Each row of a before or after table is a point. The points were changed in one or more steps. Then noise was added and the rows were shuffled. The steps act on columns, c1 being the first. Name the steps. A step turns or swaps two columns, mirrors them in a line or flattens them onto one, adds a multiple of one to another, or multiplies or shifts one. Angles are multiples of 10 degrees, from the lower column toward the higher: turns from -170 to 170, lines from 10 to 170 but not 90. Use the fewest steps. Two steps may share a column if one is a turn and the other turns, adds or multiplies; they go together, in the order done. Otherwise the lowest column goes first.

Before (10 x 2):
+0.40; -0.18
+0.27; -0.33
-0.07; +0.04
+0.18; -0.32
-0.40; -0.22
-0.56; -0.19
+0.23; +0.38
-0.16; -0.37
-0.60; +0.54
-0.09; +1.09
After:
-0.12; -0.33
+0.09; +0.30
-0.15; -0.35
+0.36; +0.92
-0.09; -0.32
-0.07; -0.21
+0.14; +0.40
-0.05; -0.01
-0.07; -0.22
-0.01; -0.03
Steps: flatten c1 and c2 onto the line at 70 degrees

Before (10 x 4):
+0.71; +0.13; -0.43; +0.31
-0.07; +0.04; -0.17; -0.58
-0.04; -1.17; +0.14; -0.63
-0.08; +0.05; -0.16; -0.36
-0.16; -0.40; -0.78; -0.52
+0.34; +0.05; -0.11; +1.37
-0.11; -0.02; -0.02; -0.11
+0.01; +0.12; +0.09; +0.20
+0.19; -0.39; +0.10; -0.62
-0.03; +0.03; +0.04; -0.44
After:
-0.34; +0.07; +0.03; -0.06
-0.14; -0.86; +0.06; -0.68
-0.12; -0.07; -0.13; -0.51
+0.86; +0.07; -0.09; +1.26
+0.05; +0.13; +0.10; +0.14
-0.30; +0.08; -0.19; -0.40
+0.49; -0.31; +0.13; -0.58
+1.78; +0.08; -0.36; +0.31
-0.41; -0.28; -0.76; -0.57
-0.02; +0.02; -0.01; -0.38
Steps: multiply c1 by 2.5; multiply c2 by 0.7

Before, 12 rows:
-0.03; -0.12; +0.35; -0.16; -1.07; +0.15
-0.25; +0.00; +0.14; -0.30; -0.34; +0.53
-0.40; -0.43; +0.45; -0.40; -0.89; +0.21
+0.26; +0.43; +0.01; -0.13; +0.57; +0.59
-0.12; -0.06; +0.64; +0.09; -0.61; +0.46
+0.30; -0.27; +0.14; -0.30; -0.78; +0.36
-0.34; +0.45; -0.25; +0.38; +0.10; +0.24
-0.63; -0.23; -0.63; -0.10; +0.23; -0.52
-0.28; +0.27; -0.26; +0.67; +0.29; -0.42
-0.76; +0.47; -1.00; -0.07; -0.10; -0.56
-0.19; +0.05; -0.63; +0.18; +0.23; -0.65
-0.33; +0.38; +0.01; -0.24; -0.04; -0.56
After (12 x 6):
-0.41; +0.50; +0.41; -0.37; -0.84; +0.21
+0.28; -0.16; +0.01; -0.14; +0.70; +0.61
+0.36; +0.48; +0.15; -0.26; -0.67; +0.38
+0.03; +0.70; +0.33; -0.24; -0.86; +0.16
-0.73; +0.36; -0.97; -0.06; +0.29; -0.65
-0.12; -0.11; -0.60; +0.10; +0.17; -0.61
-0.03; +0.33; +0.67; +0.11; -0.42; +0.46
-0.58; -0.33; -0.62; -0.22; -0.07; -0.43
-0.33; +0.20; -0.30; +0.48; +0.46; +0.19
-0.31; +0.27; -0.01; -0.22; +0.17; -0.54
-0.36; +0.27; +0.16; -0.28; -0.22; +0.48
-0.39; -0.06; -0.27; +0.67; +0.39; -0.39
Steps: turn c2 and c5 by 50 degrees

Before, 10 rows:
+0.32; +0.32; -0.14; +0.17; +0.08; +0.35; -0.09; +0.27; +0.30
-0.56; -0.57; +0.05; -0.13; -0.23; +0.26; -0.92; +0.04; -0.49
-0.20; -0.03; -0.31; +0.08; +0.43; +0.13; +0.25; -0.04; -0.70
+0.83; -0.14; -0.26; -0.22; +0.05; -0.09; +0.14; -0.18; -0.15
+0.70; -1.15; +0.05; -0.08; -0.25; -0.24; +0.00; +0.92; +0.02
-0.11; +0.30; -0.06; +0.32; +0.13; -0.35; +0.08; -0.39; +0.45
+0.55; -0.04; +1.15; +0.01; +0.23; +0.14; -0.01; +0.80; -0.17
-0.83; +0.30; +0.14; +0.46; -0.43; +0.42; +0.06; -0.42; -1.07
+0.33; -0.48; -0.26; +0.01; +0.18; +0.27; +0.30; -0.37; +0.45
+0.89; -0.67; -0.34; +0.49; +0.29; -0.11; -0.13; -0.06; +0.34
After:
-0.97; -0.67; +0.06; +0.81; -0.07; -0.11; -0.13; -0.06; -0.44
+0.08; +0.30; +0.05; +0.76; +0.11; -0.34; +0.09; -0.41; -0.49
-0.65; -1.15; -0.30; -0.07; +0.24; -0.23; -0.01; +0.91; +0.10
+0.33; -0.56; +0.74; -0.62; -0.03; +0.25; -0.91; +0.03; +0.55
-0.84; -0.14; -0.15; -0.39; -0.11; -0.10; +0.16; -0.18; +0.11
+0.14; -0.03; +0.18; -0.64; -0.72; +0.15; +0.27; -0.05; +0.39
-0.36; +0.32; +0.09; +0.46; +0.09; +0.35; -0.10; +0.29; -0.30
-0.13; -0.05; -1.26; -0.18; -0.30; +0.14; -0.02; +0.82; +0.04
-0.34; -0.48; -0.07; +0.45; +0.06; +0.26; +0.30; -0.35; -0.47
+0.85; +0.30; +0.12; -0.62; -0.17; +0.40; +0.06; -0.42; +1.17
Steps: add 0.7 times c7 to c3; turn c1 and c3 by -160 degrees; add 1 times c9 to c4; turn c5 and c9 by -150 degrees

Before, 12 rows:
+0.31; -0.24; -0.70; +0.26; -0.20; +0.44; +0.59; -0.23; -0.82; -0.42; +0.01
-0.24; -0.15; -0.02; -0.98; -0.06; +0.45; -0.52; -0.29; -0.55; +0.42; +0.53
-0.46; -0.10; -0.26; -0.22; -0.18; -0.30; +0.06; +0.63; +0.15; +0.69; +0.18
+0.00; -0.21; +0.86; +0.10; +0.24; +0.36; -0.08; -0.34; -0.38; +0.10; -0.02
-0.36; -0.21; -0.47; -0.22; -0.42; -0.36; -0.11; -0.14; +0.00; +0.01; +0.31
+0.15; -0.02; -0.25; +0.31; -1.33; +0.75; -0.34; -0.42; -0.16; +0.39; -1.24
-0.17; +0.10; -0.56; -0.31; -0.43; +0.26; -0.25; +0.38; +0.29; -0.28; -0.10
+0.03; -0.42; +0.07; +0.19; -0.73; -0.34; -0.42; +0.31; -0.99; -0.85; -0.37
+0.20; +0.35; -0.22; +0.38; +0.28; -0.25; +0.21; -0.41; -1.15; +0.08; +0.15
-0.17; -0.66; -0.25; -0.56; -0.17; -0.60; +0.00; +0.31; +0.01; -0.70; -0.79
-0.98; -0.05; -0.66; -0.40; -0.64; -0.53; +0.06; +0.16; -0.42; -0.48; -0.48
+0.18; +0.15; -0.27; -0.38; -0.19; -0.25; +0.92; +0.11; +0.08; -0.09; +0.01
After, 12 rows:
-0.20; +0.46; +0.26; +0.21; -0.53; +0.27; +0.26; +0.38; +0.30; -0.27; +0.29
-0.97; +0.62; +0.18; +0.00; -0.15; -0.56; +0.66; +0.12; -0.40; -0.51; +0.66
+0.30; +0.75; +0.02; -0.19; +0.83; +0.44; +0.48; -0.23; -0.85; -0.50; -0.15
+0.22; +0.17; +0.21; +0.24; +1.33; -0.25; +0.69; +0.10; +0.08; -0.14; +0.20
+0.10; +0.18; +0.05; -1.07; -0.94; +0.78; +1.09; -0.38; -0.17; +0.38; +0.76
-0.44; +0.25; -0.02; +0.24; +0.01; -0.30; +0.19; +0.62; +0.11; +0.68; +0.03
-0.15; +0.43; -0.50; -0.15; -0.08; -0.58; +0.13; +0.30; +0.04; -0.68; +0.95
-0.38; +0.50; -0.02; +0.35; -0.33; -0.33; +0.33; -0.16; +0.00; -0.01; -0.08
+0.02; +0.08; -0.45; -0.38; -0.83; -0.34; +0.43; +0.34; -0.96; -0.85; +0.20
+0.23; +0.15; +0.44; -0.23; +0.39; -0.25; -0.13; -0.40; -1.15; +0.09; -0.36
-0.02; -0.71; -0.45; -0.11; -0.01; +0.36; -0.31; -0.32; -0.42; +0.09; -0.05
-0.27; -0.02; -0.14; +1.08; -0.77; +0.46; -0.25; -0.26; -0.52; +0.45; +0.25
Steps: turn c2 and c3 by 110 degrees; turn c4 and c11 by -140 degrees; multiply c7 by 1.6; turn c5 and c7 by -70 degrees

Before:
-0.50; -0.06; +0.04; -0.22; +0.66; -0.04; +0.29; -0.43; +0.28; -0.02; +0.18; +0.39; +0.91; -0.15
-0.06; +0.50; +0.34; +0.26; -0.74; +0.77; +0.59; +0.32; -0.59; -1.05; -0.69; -0.12; +0.34; +0.21
-0.23; +0.61; +0.22; +0.17; -0.04; +0.61; +0.03; +0.16; -0.52; -0.34; -0.56; -0.71; +0.24; +0.32
-0.05; -0.44; -0.41; -0.09; +0.38; -0.45; +0.04; -0.74; +0.77; +0.08; +0.01; +0.10; +0.22; -0.43
-0.49; -0.51; -0.59; -0.38; +0.45; -0.12; -0.16; -0.64; +0.13; +0.12; +0.29; +0.85; +0.15; +0.13
+0.02; +0.63; +0.43; +0.50; -0.10; +0.69; +0.26; +0.53; +0.24; -0.25; -0.29; -0.04; -0.05; +0.15
-0.88; -0.29; -0.25; -0.27; +0.54; -0.10; -0.44; -0.33; +0.01; -0.59; -0.09; +0.67; +0.26; -0.67
-0.18; -0.25; -0.04; -0.31; +0.40; -1.03; -0.23; -0.33; +0.22; +0.08; +0.45; +0.54; +0.25; -0.22
After (8 x 14):
-0.07; +0.62; +0.09; -0.65; -0.05; +0.67; +0.30; +0.52; +0.23; +0.23; -0.34; -0.06; -0.10; +0.09
-0.27; -0.50; -0.21; +0.23; +0.27; -0.59; -0.28; -0.29; +0.23; -0.19; +0.84; +1.07; +0.41; -0.10
-0.58; -0.54; +0.12; +0.69; +0.15; -0.22; -0.10; -0.52; +0.14; -0.41; -0.04; +1.70; +0.45; -0.04
-0.98; -0.10; -0.03; +0.35; +0.26; -0.28; -0.59; +0.25; +0.03; -0.60; -0.12; +1.36; +0.52; -0.20
-0.13; -0.30; +0.21; +0.38; +0.22; -0.52; -0.11; -0.54; +0.77; -0.53; +0.12; +0.19; +0.37; -0.03
-0.16; +0.87; -0.01; -0.42; +0.34; +0.44; +0.59; +1.00; -0.60; -0.45; -0.63; -0.25; -0.76; +0.21
-0.32; +0.80; +0.00; -0.27; +0.24; +0.49; +0.12; +0.37; -0.52; -0.08; -0.42; -1.42; -0.04; +0.03
-0.60; -0.18; -0.19; +0.12; +0.90; +0.03; +0.20; -0.26; +0.28; -0.34; +0.08; +0.80; +0.64; +0.08
Steps: shift c1 by -0.10; turn c2 and c11 by 50 degrees; turn c6 and c11 by -50 degrees; turn c3 and c4 by -130 degrees; swap c5 and c13; flatten c7 and c14 onto the line at 20 degrees; turn c8 and c10 by 50 degrees; multiply c12 by 2
